Each wall is flat, endless, passes through zero and stands at right angles to its row. A trip goes straight from one point to another. Which walls does it cross, in order?

Walls:
(1): [  1.9 -10.1  16.2]
(2): [-20.3  11.7  -7.5]
(3): [32.6 -2.1 -9.8]
(4): [-9.5  6.8  7.3]
Trips:
[  0.7  20.9 -20.2] to [11.1  1.4 -3.0] -> 2
[ 20.3 -13.1   4.4] to [-38.0 -12.5  10.3] -> 3, 4, 2
[ -9.6 -22.8  42.8] to [-11.6 -51.0   0.8] -> 4
[ 28.8  31.1 -21.6] to [ 13.3 -39.2   2.9] -> 1
[-38.0 -10.5  -8.1] to [-36.4 -24.6  18.0] -> 1
[ 25.4 -16.7  25.4] to [ 29.2   0.3 -15.8] -> 1
[ 13.5   2.1 -23.5] to [-13.5 -27.0 -28.3] -> 2, 3

Walls:
(1): [-15.1 -29.1  17.2   5.5 -18.1 -33.5 -20.8 -24.1 -17.2]
(2): [-17.7  30.1  -8.2 -18.0  27.3 -48.5  11.4  -4.7 -10.6]
(3): [  5.0  15.1  -2.3  -7.4  -0.6  37.8 -22.0   2.7 -22.8]
(4): [-15.1  14.5  22.2 -12.8  -3.4  -7.8 -22.9  32.8  -2.3]
(5): [  6.8  -5.5  30.6  10.5   1.4 -48.2  17.0  21.6  20.0]
Trips:
[-10.2 -12.3 -13.8  13.9  -4.0 -20.2   9.2  12.6 -11.9] to [-19.7  62.8 -18.7 -15.2  -1.8   8.3 -44.0 -15.1  33.7] -> 4, 5, 1, 3
[ 37.4 -30.5  11.2 -42.8 -24.8 -23.8 -44.9 -40.0  24.9] to [ 26.2   9.7   7.2 -16.6 -23.8   1.1  24.6  12.8 -11.3] -> 3, 1, 4
[ 30.7 -19.5  -4.6   6.7   3.5  -9.3   8.8  -7.9  -0.7] to [ 21.0   0.1 -11.1  -3.1  -8.1  25.6 -33.0 -42.2   7.4] -> 5, 3
[ -6.3   9.7 -16.8  -0.8 -17.7  12.9  17.9   9.0  -9.9] to [  2.8  -3.3 -25.3  13.9  27.6   9.3  12.9  -2.2 -36.2] -> 2
[ -0.8  17.0   9.2   2.5 -21.1 -12.1  -8.3  29.5 -39.0] to [-10.2  12.6  36.0  -2.5 -17.0 -35.8 -18.0  14.0  19.9] -> 3

Walls:
(1): [-26.2 -30.4  14.7   3.1 -16.4 -16.8  13.9  25.2   0.4  26.9  12.2  30.8
  10.3 -12.8]
(2): [-11.7 -16.0   7.7   2.7  -8.8 -16.7 -12.3 -14.0 -14.0  35.8  28.2 -16.8
  19.3   1.0]
(3): [-33.5  20.7   9.1   2.5  24.6  14.0  11.1  -9.2 -24.0  -9.2 -10.8 -13.6
  -6.2   1.6]
(4): [ -2.0 -30.5  -5.8  14.9  10.3 -22.7 -19.4   7.4  11.3  -8.4  10.4 -10.4
  -8.4   6.7]
(5): [  4.4  13.9 -64.4 -20.1  10.2   4.2 -53.9 -16.5   8.8  23.3 -17.3   7.6
 -12.1  30.9]
(6): [ -9.0   7.5  -8.0  50.4  11.0 -53.7  37.7  19.5 -28.7 -11.0  11.2 -26.7
   4.5  -1.0]
(7): [ -2.0  -6.5 -40.1 -35.8 -21.5  -5.9  -0.3   8.0  23.6 -42.7  -5.5  18.9
 -27.4  -8.1]
Trips:
[  8.1  36.2 -18.9 -12.8  -1.0  14.6 -22.7 -27.5  -1.2  -0.8  -4.7 -12.4
 -15.1  11.3] to [-31.0 -22.8 -39.8  20.3   5.9  31.4   0.8 -36.3   3.6  19.6  16.8 -18.9
  10.0 -16.0] -> 2, 7, 4
[ 34.5   9.6 -11.7  -2.2   9.3   6.3  -2.2  10.4  35.9  44.0  -1.7 -32.3
  -5.4   8.3] to [ -0.2  -8.7  -0.7  30.6  29.4  20.1  -4.7 -22.2  36.1 -24.8   0.4   4.5
  13.4 -22.1] -> 2, 5, 3
[ 28.1  18.7   4.6   2.6 -12.2  -0.2  -1.8 -19.5 -17.5  24.4  10.6   4.7
  -2.2  24.7] to [ 20.6 -24.9  16.5  19.5  -3.1 -12.7  59.8  -7.6  -4.2   1.6  21.1 -23.9
   9.5  -5.2] -> 6, 5, 1, 4

Walls:
(1): [ -9.2 -10.9   0.2  -1.8  -2.0 -26.3  -0.5 -15.0  11.2 -14.0 -49.2  -9.6
 -27.7 -11.3  24.6  -0.5   9.9   6.0   4.1  -3.6   3.7  21.7 -10.9  24.0
  -3.0 -12.4  28.6  -6.2  -3.9 -22.3  33.1  -3.8]
(2): [  0.6  -5.0  17.2 -24.1  -7.5  -9.5  -1.7 -24.0 -22.3  10.3 -30.8  -0.1
 -28.7  15.9 -31.7 -57.9 -10.7  27.6 -13.6   0.6  -0.4  -1.8  22.9  10.7
   4.3 -14.0  24.6  -8.3   7.4  31.9   6.2   9.5]
(3): [ 11.5  39.7 -15.7 -24.1  25.4  23.1   2.4   6.4   2.1   5.0 -28.2   7.5
 -12.9 -28.2  -4.5  26.8 -28.4 -27.1   9.8 -10.1 -14.0   8.2   8.6  13.7
   4.1  -9.3  -9.6 -13.2   8.5  11.2 -13.7 -27.0]
(4): [ -3.6 -37.2  14.5 -16.8  23.9  -4.9  23.1 -19.8 -18.7  -0.5 -24.8  83.3
 -19.4  33.2  30.6  10.2 -23.1  -2.6 -11.3  -5.2 -10.6  24.2  -6.2   4.8
   7.5  26.9  -0.8  -8.4 -32.4  28.2  -0.8  -8.8]
(5): [ -0.4   8.8  16.3  16.9  -2.6  16.6  13.8  -3.5  21.7  -0.4  -4.3  40.1
  37.1  -1.5  18.8  -5.2 -22.9  24.1  22.6  -6.1  27.4   1.6  -5.5   0.5
 -31.6  -4.8  -6.9   0.7 -35.7  -6.4  -5.1  17.0]
(6): [-13.2 -20.4 -19.0   2.2  18.8 -33.0 -19.1 -18.9  19.3   0.3  13.1  -9.0
  -3.7  -9.2 -20.7 -17.5  -7.0   0.6  10.4 -12.5   0.2 -14.7  -2.7   5.8
 -18.4  -1.4  -2.6  23.5  73.0 -25.9  10.7  -8.2]
(7): [  5.3 -52.9  -5.1  44.5  -9.9  14.0   0.7 -39.6  35.2  10.9 -28.3  -9.4
 -30.2 -13.7  12.1   2.8 -25.8  17.5 -10.9  -3.8  38.6 -43.5 -15.7 -13.3
 -10.8  14.5  -6.7   0.9  29.1  -5.8   2.1 -17.0]
Trips:
[-20.9 -15.4  17.7 -12.9  25.5   3.2  18.6  -6.4  -9.9 -10.2 -27.6 -38.7
  17.3 -31.1 -34.6  14.5   8.6  12.7  48.1  13.4   0.5  13.1  16.3  -0.4
 -12.4   9.7  30.1   6.4   1.3   6.6 -21.3   7.0] to [  6.0 -18.8 -35.8   2.3 -10.0  -0.3  11.5  13.1   1.5  -5.8   6.5 -32.0
 -20.7  37.1 -10.7 -47.5  -0.1  18.2 -10.5  -6.6   3.9 -10.1   5.5   4.5
 -22.4  -0.7   4.4   9.1  -9.8  -9.6  32.8  -7.5] -> 3, 7
[ 19.8  -5.7  -5.8 -12.2  -6.7   4.8 -18.0   8.5 -10.3  17.5  -4.2  28.6
   8.8 -28.2 -13.1   4.1 -55.4  20.4  -1.9  10.7   9.7  56.5  52.1  15.8
  16.0 -14.4   3.9 -32.8 -12.1  18.2 -43.1 -37.6] to [ -0.4  10.4  34.0   1.2 -12.1  30.5 -24.2   9.3 -16.8  31.1  14.2   6.7
   2.1 -12.7 -23.4 -14.3 -17.0 -19.1  21.7 -18.9  24.8 -13.7 -20.2  -4.3
 -17.6  18.4 -10.1   8.8   0.2  -3.3  18.8 -51.5] -> 7, 4, 6, 2
[ -8.5  -4.5  12.6  26.9 -18.2  -5.7  -1.1  38.0  48.0  -8.0   1.9   8.1
 -13.6   2.2   0.6  21.1 -19.6  30.3  23.2  15.7 -17.8   2.3   1.2  11.3
 -19.1   2.1   1.5  -5.7   1.2 -31.5   5.3  16.2] to [-36.7  33.7  -9.5 -26.6   2.7 -10.9 -30.3 -20.0  -5.5  18.2  13.0   9.9
 -28.0  13.7  27.7 -31.0 -20.9   4.7   0.1 -40.4 -19.1   8.4   2.4  15.8
  14.7  -3.4  31.0  -7.4  -2.3  -7.9  -6.7  32.7] -> 7, 2, 4, 3, 5
[  7.4   6.4 -27.3   3.0 -20.7   6.2 -16.6   7.0   3.2 -14.5  -3.6 -32.5
   1.8  -6.3  10.5  26.9   9.2 -24.7  13.6 -23.7  -4.4  -0.7   2.0   7.6
   3.9  -4.7  23.8  31.3  17.7   0.9  22.5  29.6] to [  6.0  -0.1   4.3  -6.8  -3.4  39.3  16.8 -34.9   4.2  35.5 -24.9   1.5
 -29.2  39.3  30.3  12.5  69.9   9.8 -34.4   9.6  27.9   6.2 -24.7  -2.6
 -23.9  -8.6  20.1  23.7 -10.2  -4.1   9.5 -38.3] -> 7, 3, 6, 4, 2
[-19.1  13.3  15.8  -7.7  15.1   0.4   9.7  32.6 -15.6  21.7 -10.7  11.4
   3.8 -43.9  34.5 -13.7  13.4  -6.7  42.2  21.3  22.2  39.2   5.9 -38.0
  21.9 -28.2  -3.5 -33.5  13.6 -21.6 -17.3 -12.1] to [ -2.3  -9.9   7.0  14.3  21.3   4.4   9.8   4.4 -12.5 -10.5 -22.3  21.6
  23.3 -11.3  -3.8  28.3 -35.0   4.9 -17.4  -8.4 -23.9   2.8   5.3  21.0
  -2.4  34.7   8.9 -32.7  49.8 -12.0  11.5   4.4] -> 4, 6, 7, 5
